Every row gives one point. Each copy is the shape, with its points in the same order, stretched, turned, moved and blurred by noise. Is it also mirrored, or only turned?

Shape:
-0.76, -0.64, -0.84
-1.47, 1.17, -2.64
1.20, -1.21, 2.95
-0.40, 1.40, -0.35
1.22, 0.95, -0.01
-2.02, 0.35, -0.31
-0.13, -0.41, 2.56
-2.05, 0.11, 1.23
Copy 1, 8 rows:
-0.32, 1.39, -0.81
0.47, 3.91, 0.54
0.21, -3.51, -0.01
0.94, 1.32, 1.62
2.29, -0.05, 0.77
-1.37, 1.94, 1.06
-0.77, -2.14, 1.06
-1.98, 0.46, 1.56
Copy 1 is: only turned
Copy 2:
0.88, 0.65, -0.60
1.34, 3.23, -0.94
-1.85, -2.56, 1.13
-0.39, 1.88, 0.06
-0.28, 1.08, 1.49
-0.40, 1.26, -1.55
-1.97, -1.74, -0.02
-1.49, -0.05, -1.66
Copy 2 is: only turned

Shape (7 x 3):
-0.21, -0.43, 0.71
-2.02, -1.16, -1.57
3.26, 0.88, 1.37
-2.74, 1.08, 0.26
-0.27, -0.74, 1.36
-1.09, 0.06, 0.04
-0.24, 1.36, -2.33
Copy 1, 7 rows:
0.68, 0.36, 0.62
0.56, 0.41, -2.32
2.40, -1.13, 2.82
-1.81, -1.10, -0.61
0.41, 0.90, 1.14
0.12, -0.34, -0.23
1.01, -2.43, -1.86
Copy 1 is: mirrored
Copy 2 (7 x 3):
0.30, -0.04, 0.42
0.41, -2.60, -1.53
1.88, 3.53, 0.98
-2.31, -1.82, -0.60
0.34, -0.15, 1.40
-0.39, -0.82, -0.26
0.29, -0.21, -3.42
Copy 2 is: only turned
Copy 3 (7 x 3):
0.24, -0.22, -0.31
-0.46, -3.11, 0.01
-1.33, 3.12, 0.10
-0.19, -2.26, -2.30
0.60, 0.11, -0.40
-0.59, -0.80, -0.82
-3.43, -2.04, -0.35
Copy 3 is: mirrored

Shape:
0.77, 0.21, -0.53, -0.89
0.19, 0.51, -0.25, -2.35
-1.24, 0.21, 1.33, -2.22
-0.21, -1.65, -1.32, 1.60
0.21, -1.81, -0.69, 2.16
0.91, -1.07, 0.50, 0.71
0.35, 0.49, 0.64, 2.10
0.10, 1.99, -0.62, -1.67
Copy 1 (8 x 4):
1.04, 0.65, -0.17, -0.09
1.73, 0.13, 0.41, 1.68
0.46, -1.22, 0.25, 3.23
-2.28, 2.36, -0.64, -2.89
-2.44, 2.11, -1.48, -3.10
-1.11, 0.71, -2.07, -0.85
-0.30, -0.15, -0.70, -2.38
2.96, -0.32, 1.84, 0.50
Copy 1 is: mirrored
Copy 2:
0.62, 0.97, 0.62, 0.70
-0.54, 2.45, 1.20, 0.60
-2.48, 1.80, 0.31, -0.65
2.41, -1.32, -1.84, -1.05
2.47, -2.22, -1.69, -1.24
1.12, -1.17, 0.08, -0.74
0.13, -2.83, -1.34, 0.82
-0.99, 1.85, 0.40, 2.21
Copy 2 is: only turned
Copy 3 (8 x 4):
-1.00, 0.62, 1.26, -0.38
-1.55, 0.33, 2.13, 0.80
0.55, -0.15, 2.67, 1.40
0.27, -1.52, -0.65, -2.56
0.61, -1.34, -0.88, -2.74
0.61, 0.09, 0.99, -1.99
1.14, 0.71, -0.78, -1.41
-1.87, 1.07, 1.18, 1.86
Copy 3 is: only turned
Copy 4:
-0.11, -1.47, -0.14, 0.99
-2.16, -1.81, 0.24, 1.04
-2.34, -0.23, 0.63, -1.24
3.15, -1.36, 0.34, -1.86
3.95, -0.54, -0.16, -1.83
2.27, -0.05, -1.02, -0.71
2.23, 1.75, 0.12, -0.28
-2.45, -1.31, 1.10, 2.19
Copy 4 is: only turned
